Rows are points. Two turns around zero, p and q, are shown by what they do to some points. Where does a point land after both, in the order given? Backwards means that the second turn is done in reverse. Each puzzle has new turns, and all numbers are rounded.

Turn p:
[-20  32] => [-33  19]
[41 -6] => [39 14]
[-19  15] => [-24   4]
[-40 -47] => [-13 -60]
[37  5] => [30 22]
Turn q:
[-24 -32] => [ 15 -37]
[-6 -3] => [-1 -7]
[  7 -29] => [28 -9]
[23 64] => [-43  53]
Where do these land?
q, then p backwards: [-20  18] => [-26   5]
q, then p: [29 33] => [-32  31]
p, then q backwards: [ -9 -51] => [-33 -40]

Turn p:
[-19  34  -7   4] => [-4 34 12 16]
[-20   9 -31  51] => [  8  18 -27  54]
[ 37 -29  28  44] => [ 53 -44 -12   8]
[-15 -24  28 -44] => [-32 -29  31 -26]
[ 18   9 -18 -55] => [-25  19  -6 -52]
Turn q:
[ 15  -8  95 -46] => [ 18 -29  95 -35]
[-24  15  -9   0] => [-18  20  -9 -11]
[  6  -4 -40  -7] => [ -3 -13 -39  -1]
[ 14  21 -18  26] => [ 21  23 -23  11]
[-12 -23 -28  26] => [-19   0 -24  34]
Where do these land?
q, then p: [ 15  43   2 -28] => [ -9  13   1 -51]
q, then p: [-39  34 -27  27] => [-12  61   4  17]
q, then p: [-10 -33  24   0] => [  4 -29  20  22]
q, then p: [ 61 -39  39  10] => [ 55 -60 -11  -7]
q, then p: [-26  -6 -38  -8] => [-37  15 -15  20]

Turn p:
[ 14  21   3 -31  60 -64  40   9] => [-11 -19  45 -13  46 -51  32 -51]
[-39 -43  39  46  21 -40   0  28] => [-30 -49  14  70 -16 -32   4  13]
[ 22 -54 -15   0 -33  20   7  15] => [ 41 -25 -29 -13 -38  -5   3  24]
[ 27   6  -3   3  -1  15 -75 -37] => [  5  44 -36   0  22  -8 -63  16]
[ 29   8  -8  21  16  19  -4 -10] => [ 34  13   3  10  22   9 -13   3]
[-16 -27   0 -44   6  40  14  49] => [ -5 -34   6 -43  -3   4  32  55]
[-38  -1 -58  43   6 -56  20  26] => [-14 -27 -41  52  12  -1  61 -43]
[-17  35  -8 -17 -29  51  13 -47] => [ -5  24   4 -37 -10  71 -22 -12]
[ 27  57  33 -29 -28  24   8  -5] => [  2  61  42 -38 -16  13  -1   2]
[ -9  -2  16   9 -17 -10 -23 -28] => [-17  11  -9  13 -16  -1 -33  -9]
Turn q:
[ -4 -13   0  -3  -3 -53  16 -40] => [  6  -1 -21 -24 -28 -51  -9 -18]
[ 27 -23   8 -32  39  44 -28  29] => [ 15 -26  47 -22  47  38  -6  14]
[  6   8   0  39 -22   1  25 -72] => [ 37  26 -41  -7 -46  -5  31 -31]
[-25  36 -20 -54 -10  -6  -8  24] => [-32  20 -18   7  36   4 -53  11]
[  9  32  24  34 -45 -26  39 -13] => [  5  47 -25  21 -43 -30  26  23]
[ 27 -20 -26  34  -4   5  28  -5] => [ 26 -31 -25   8 -18   2  31  15]
[ 36 -10  17  24  53  31  -6  14] => [ 37 -22  42   5  31  10  40   0]
[-16 -48  18 -28  47  57 -12  47] => [-32 -38  50 -34  54  45  21   6]
[-40   7 -11 -54 -50 -35 -62  21] => [-55  12  12   4 -20   6 -95   0]
[-21  32 -10  41  -6 -18   7  -6] => [ -6  14 -20  44 -14 -18  13 -20]
Where do these land?
q, then p: [ 19 -14 -56 -32   5  25   7 -12] => [ 32 -19 -37 -28  32  -6  -8  30]
p, then q: [ 7  6  4 31 27  4 90 -4] => [ 39  16  23 -54 -25   6  63  10]
p, then q: [31 15  9 49 -9  6 -9 -1] => [ 36  16  11  43 -12   1  14   8]
p, then q: [-27  35  28  17  -1  40 -37  24] => [-38  19  18  50  31  20  23   7]
q, then p backwards: [ 18 -13 -35  -4  12 -61  -4  25] => [  7 -64  24   3  27 -21 -18   0]
p, then q backwards: [ 12   5   0  48  -6 -18  15 -58] => [ -9  31 -27  18   4   1 -59 -29]
q, then p backwards: [-24 -34 -11   0 -48  -9  18 -11] => [-33 -23  -2 -25 -49  -1 -10   0]
p, then q: [  8 -13  17   9  29   1 -27  -1] => [ -3 -19  32  21   2 -16  -4  -8]
q, then p: [-40  24 -10 -80 -48 -25 -63 -43] => [-63  74 -58 -20  29  10 -55  19]
p, then q: [ 18 -10   9 -38 -22   1   2   8] => [-11  13  -6 -15   0 -10 -35  25]
p, then q: [-23   0  45   0  62  35   8  74] => [-55 -13  53  -1  29 -31  62  39]

Turn p:
[ 42  37 -46 -10 -19  18  36  27 -25  -5  55] => [-23  32 -31  32 -47   2  15  31  15 -12  67]
[ -2  -3 -11  15 -14  23   0 -42  38   0  14] => [-11 -24  22  10  -1  31  16 -25  17 -33   3]
[ -6   8 -18  10  27  24  13  -9  17   2 -36] => [ -3  27   9   2  33  10  25 -20  21   1 -11]
[  8  19 -22 -30  -7  16 -11 -34   3  36  -5] => [  8  -8 -15  -9 -18  25  32 -41   6  15  18]
[  1 -52  45  42  -2 -30 -13  18   7  42 -46] => [ 63 -27  26  12  15 -32 -15   9  13  23 -63]
[ 33  -6 -19 -50 -30  39  27  27 -14 -23  28] => [ -8  34  12 -16 -46  31   6  42   0   5  53]
[-22 -23  42  -1  24 -44  26  -8 -28 -10   6] => [  5  -9  10   5  16 -39   0  18 -65   0 -19]
[ 10  63 -19 -27 -56  39  29   8   4  -9  16] => [-38  45  -8  23 -62  45  -5 -16   8   1  29]
[-32 -17 -26  13   7 -43 -31  -3  26  -5 -30] => [ -3 -17 -19 -38  17 -21   3 -12  20 -21 -53]
[ 29  24   5  -3  10  -7 -21 -22   9 -28  -7] => [  7  10  -3 -15  11  -4 -24 -34  -1 -24  25]
[-26 -24  34  16  36 -22 -32  37  39  34 -10] => [ -4 -40  26 -11  27 -48 -15  -1  28  41 -38]
[-36 -26  37  24  24 -14 -23   0 -77 -33  15] => [  7 -24 -32   6  54  -1 -37  48 -64   5 -10]
Turn q:
[ 10 -20 -55 -15 -10 -27 -16 -59 -28   4  41] => [ 20   5  54  13 -10  33 -24 -27 -48  -8  49]
[ 38  30  27  30 -38   1 -21  18  25   4 -21] => [ 30   8 -14 -24 -29 -19  -6 -12  62  -5 -17]
[-40 -51  40  10  48  26   7 -18  12  22  35] => [-25 -55  23  28  41  -2  24 -20 -30  12 -50]
[-40 -26  -6  16  43 -38  38  14  30  52   4] => [-16 -21 -29  53  17 -45  -5 -23 -39  49  -7]
[-49 -25  14 -13  15  -3 -13  14 -13  44  19] => [-29 -49   6  -2  28  -3 -13  -5 -17  43   1]
[ 37 -10  13  -1 -25 -14  11  32   8 -39 -18] => [ 24   0 -13   8 -28 -16  19  40  32 -24  11]
[ 18  51  29   9 -14  -6  32   3  14 -14 -26] => [-20  33 -27 -12 -38 -27   8  -3  27 -23 -17]
[ -5 -29 -37 -52  43  31 -35 -28   7  11  20] => [ 21  -3  32 -26  60  19  25 -10 -56  10  17]
[ 18  15   6  55  -6  31   8  29  -6 -12 -37] => [ 16  25 -33   7 -10  16 -11  22  41   2 -49]
[ 23  20   7   7 -66  16  30   3   1 -10 -51] => [ 11  12 -52 -22 -63  23   9   7  29 -19  -3]
[-20  10 -37 -13 -21 -25 -32 -30 -11 -42  -8] => [  4  10   0  -7  14  23 -34  -5  -6 -47  51]
[ 28  11  -7 -24  11 -28 -15 -21 -42 -15 -18] => [  8  20  24 -26 -17  -9 -30  29 -28 -24  15]
[ 13  41  18  12 -10  -7  13  27  20 -30  -7] => [-12  29 -17   2 -12 -25  11   9  46 -18  -2]
[-32 -18 -12 -21  32  42  -6  15 -19  24  66] => [-33 -14  46   7  48  31  26   0 -16  51   0]
Where do these land?
q, then p: [-51 -22  -5 -31  15  29  26 -22 -37  -9 -10] => [-17  14 -21   1  36  39  15  49 -19  32  -7]
p, then q: [ 22 -17 -20 -12 -13 -15  27 -16   2   6  -9] => [ -5  16  -2   5 -39   0  20  12  10 -16   9]
q, then p: [ 14  42 -14  19 -20  27   6  33 -19 -69  11] => [-69  32  30  15  -2   4 -31 -18  43   1   2]
q, then p: [ -1 -12  -7   9 -19  26 -87  60  11  29 -16] => [ 21 -24  43 -46   1 -34  36 -18  53  33  45]
p, then q: [-24  38 -21 -37 -15 -38  24 -16 -22 -19   6] => [-36  21 -11  -3 -19  46 -30   7 -13  -9  42]
p, then q backwards: [ 19 -31 -19  20 -18 -69  -7 -10  -1  -6   3] => [ 30 -19  42   0  -1 -24  -7 -15  22 -21 -51]
q, then p: [ -6  78 -10  29 -13  21  18   1  18  12 -36] => [-36  18 -35 -19 -18  24  22 -67  23 -12  -8]
p, then q: [ 33  -9 -21   8  17  -2  17 -24  -3  36  21] => [  5   7  16  52 -31  -5  22  -6  -2  -1  -3]
p, then q: [-41   2 -15  22   2  18 -17 -10   6  26  23] => [  9 -20 -31  30  23  21   8  -7 -22  10 -19]
q, then p: [ 17 -31 -20 -30  14 -16  24 -27  23 -25   9] => [  6  18 -10  37   2 -10  -9  33 -34 -28  22]
q, then p: [ 24 -27  55  15  57  28 -30  -8 -10 -23   9] => [ 34  48  38 -25  38 -33 -27   2 -17  19 -28]
p, then q: [ -4   2  97  13 -19  10 -32 -24   9  13  21] => [ 37 -67  44 -20   3  18 -37   0  -3  -6 -48]
q, then p: [ -2 -12   2 -23  10 -17  30  63  23  28 -33] => [  4  -3 -35   6 -34 -45  46  26  28   5 -15]

Turn p:
[-40 -30  16  46 -16 -42  12 -16 -48  25  20  45  25  49] => [ 16  -6  -8  -6 -13   2  21  15 -45  14 -23  50  80  53]
[ 15 -27  -4  22  -4  26 -28 -11 -53  35  -3  11  -4 -14] => [ 40  20  -3  -5   9   7 -44 -19  25 -11 -10  12  35  26]
[  4  19  -9  25  26  -6 -28 -11 -11   3  25 -29  -5   4] => [ -6   6  -3  17  44   0  -4 -35 -17 -15  -5   5  -5  13]
[-57  65 -14   4  32  -2  -7   9  -1  -3 -70   1   2  29] => [-16  34 -36 -22  43 -24   0  32 -48  45 -29 -41   3 -34]
[-27  15 -13 -24  11 -24   3  -7  52 -24  13  10  33 -72] => [-70 -31   8  19  10  14 -20  27  18  39  35  17 -29 -19]
[ 30  35  25  -1 -27  10   3  -2  54  -2 -47 -34 -25 -25] => [  9 -26  12  17  -4 -62 -17  11  12  -5   1 -43 -50 -34]
[ 19  -3   1 -33  -3   5  41  -5 -21  48   4   2   7  -3] => [  2  28   8 -14 -36 -19  13 -24  36  27   1   3   5  22]
[ 52 -10  22   3  -8  42 -10  59   5 -30  17 -29  16 -35] => [ 41 -41  15 -14 -11  40 -26 -36  12  -9  25 -21 -59  -5]
[ 32   3 -55 -20   8 -16 -11  -2  14  30 -28   1  25  11] => [-25  24 -23   7 -10 -15  -6 -20   9   5  45 -45  30  -1]
[ 21 -66  20   7  41 -19  14  36 -40 -33   8 -40  34  15] => [ -5 -10 -31 -50 -43  41 -14 -45 -43 -34   4  25 -24  32]
[-46 -13   6  23 -11  29  -5  -5   8  15   6 -34 -18  22] => [  1   4  11  22   5  11  -2  13 -12 -15 -62 -21  -3  23]
[  7  -7   4  -3 -63   7 -12  10 -39 -27  44  21 -46  26] => [ 71  -2  -1  36  -9  30  43   5  13 -25 -12  35  14 -17]
[-10 -24  37 -48  35 -12   5  -9  12   1   6   6  37  16] => [-34  33  32 -27 -34   8   0  12 -30   5  23  20 -16  14]
[-18  -7 -18  22  -9 -27 -12 -36  -3 -15  10  16 -13 -43] => [-23 -24 -15  27  24  -3 -20  16  20  -7  -2  42  21  -9]
[  8  26   7 -20  -2  49  29 -30  23 -40   9  11 -13  16] => [ -6  -1  51 -15   1   2  32  -1  13  -8 -19  -7  -7 -59]
[ 11  24 -26  -2 -10 -20   5  20  48  19 -14  42 -55   6] => [  6  -7 -18   9  24 -33  47  48  35  -7  30 -34   6  -3]
Turn q:
[ 49 -33  26 -16   3  51 -12   6 -33 -27  -2  -1  -7 -21] => [ 34 -40  17 -10 -20  32  29  19  17 -20  22  44  23  11]
[  3  57  19   1 -22 -17  28 -46 -19  10  10  27  17  -1] => [ -3  19  -8 -14 -31 -30  -6   3 -51 -16   4 -40  25  35]
[-19 -35 -27 -24 -20  -3  76  -8  18 -67 -20 -15  29 -11] => [ -1 -12 -51  42  23  -6  17 -49  12   1  59 -11  57 -29]
[  3 -19  32  -5   1  -9 -17  38 -28   6 -18 -17  47  -9] => [ -8 -38  18 -31 -19  -2 -21 -20  45  -1  25   0 -13  11]
[-10 -13  14 -16   3 -12 -19  31  27  17 -23  31 -23 -32] => [ -9   8  20 -21   3 -34  18  27  18  11  12  16 -23 -41]
[-16 -46 -17  73  24 -26 -25   0  37 -10  12  13 -14 -36] => [-35  32  -2  35 -38  19 -17  15  33   4 -32  19  -5 -70]
[ 24 -36  28 -13 -33  17 -26  29 -14   5   8 -27 -14  35] => [ 25 -36  19  13  19  27   0  29  35 -17  18  -3 -35  27]
[ 21   6 -35 -26  52 -17  13  -7  12   8  -1 -15 -26  93] => [ 52 -10  19  14  76  12 -20 -31 -31  -2 -54 -23  -6 -11]
[ 31 -31  25  -2 -17   8  50  -7  -7  24  -2  17   5 -32] => [ 33 -17   2  10 -53 -12  39  -2  -1   3  31 -19   2 -13]
[-23   0  19  26  24   7 -26  -6 -30  15   0  -2 -31  31] => [-25 -15  22  -8   8  19  11  15   3 -18 -55 -12 -13  12]
[-14  97 -64  50  -6 -18 -22  -2  14 -19  18  10 -29  54] => [-20  58 -38 -12  50  24 -59  40 -46  31 -60 -27  19  20]
[-16 -13 -17  38  -2   1   9 -48  40 -16 -34   0  38  -9] => [-16  16 -21  51 -22 -38 -15 -20  22  12 -19   8  44  -5]
[ -5  25 -43 -13   0  53  -3  18 -16  15  -4 -13 -21 -42] => [  3  16 -31 -34   3  19  44   1  -6  41  -3  43  -8  20]
[  8  17  16 -29 -22 -24 -21 -11 -29  10  13 -19  -5 -27] => [  3  28   6 -32 -10   1   5  -3   3 -36  26   0 -21  30]
[-20  43   9 -15  21  14  19   3  33   8  14 -13   1 -34] => [-26  31  23  -5   1  -6  16 -21 -34  38  21  14   3   6]
[-17 -18  15 -28  -7 -24 -25  10  -5  20  28  25  34  40] => [ -8 -39   3   1   8 -25 -41  -2 -16 -30   6  -7 -49   0]
Where do these land?
q, then p backwards: [  1  -8  63  23 -17 -40  39   6  17  -9 -33 -17  18  -3] => [ 44   4 -34 -16 -23  29   2 -18  53  38 -12  13  22   1]
p, then q backwards: [-48 -40  -3 -20  39   1  -9  17  -5  20 -21  14   2   9] => [ -2  55  -9  31 -29  -4 -31   1 -22 -10  17  -2 -21 -13]
p, then q: [-32 -22  -9 -20   8  12 -26  10  -9   9 -14  36  38 -48] => [-15 -17  10 -10   6  -8 -18  26  -9  32  -8  45 -53  23]
p, then q: [  9  24 -34  -7   8  -9   7 -10 -11  38  16   8 -29 -13] => [ -2  26  11  23   4 -16 -23 -24 -28  28 -19 -13   7 -17]
q, then p: [-29 -25  54 -14  37 -26  -9   5 -31 -25  -9  26  33 -37] => [-28 -13  21  29 -39  30 -14  47  -6   5  -4  61 -15 -20]
q, then p backwards: [-38  -4  31  54 -37 -35  42  34 -14 -20  -6 -33  37 -13] => [ 21 -18 -78 -26   2  11  15  16  47  26 -17  -8  44 -28]
p, then q: [ 23   1 -42 -15  -3  25   9 -31   2  25  46  41 -12  36] => [-17  -8  26  37 -23 -17 -20 -32 -35  32  33 -16  40  17]
p, then q backwards: [ 47  14 -17   4 -22  36  17 -24  28  13   0 -27 -53  -5] => [-10 -57  23  -5   1 -45   5 -21  -1  23 -49 -14  -5  19]
p, then q backwards: [ 37  18   5  22 -30  17  46  13  52 -48   1 -26 -23  11] => [-17 -67  34 -13  20  -8  33  11 -33  38  -9  33 -10  20]
q, then p: [ 33  15   3  22 -27  36   8 -20 -13  -7 -30 -11 -14  26] => [  7 -11   1 -24 -28  -1   9 -28 -31  -1  14 -51  11  13]
p, then q: [  6 -32  -8 -51   0 -15 -26   6 -20  22  32 -20  34   7] => [-17   2 -20  17  -4   9 -10  44 -41   4 -18 -10   4  54]
q, then p: [ 23  21 -17  38   5 -18  42 -11   9 -45 -30 -41   8   4] => [-28  -4  43  17   9  -8 -36 -47 -27  28   5 -38  11   0]
q, then p: [ 14  37 -32 -17 -37  -1 -15 -22  24 -14 -16  13 -48  25] => [  2   7 -39 -40  35   1  22 -35 -23  22  35 -24 -14  -2]
p, then q: [-14 -53  32  25  20 -35 -36  39 -28 -20  -6  16  10 -24] => [ 26 -51 -31 -22  31  22 -19  39 -17 -19 -16  43 -20 -10]
q, then p backwards: [ 19  27 -29  -5  18  20 -47 -17  31  47  29  12   7  24] => [-42   9  72   5  -2  -4 -19  -4 -33  10  -3 -34   0 -11]
q, then p backwards: [-25   3  34 -30  41   1 -21  60 -42  -3  -9  23  20 -16] => [ 27  -6  24  21  50   9  51  -6  24 -43   0  23  26 -28]
q, then p: [-27  23 -30  -8   0  32 -21 -54   9  18  50 -14 -30  16] => [ 33  14 -35 -46  36 -11  23  -2 -14   7 -40  -4  40 -29]
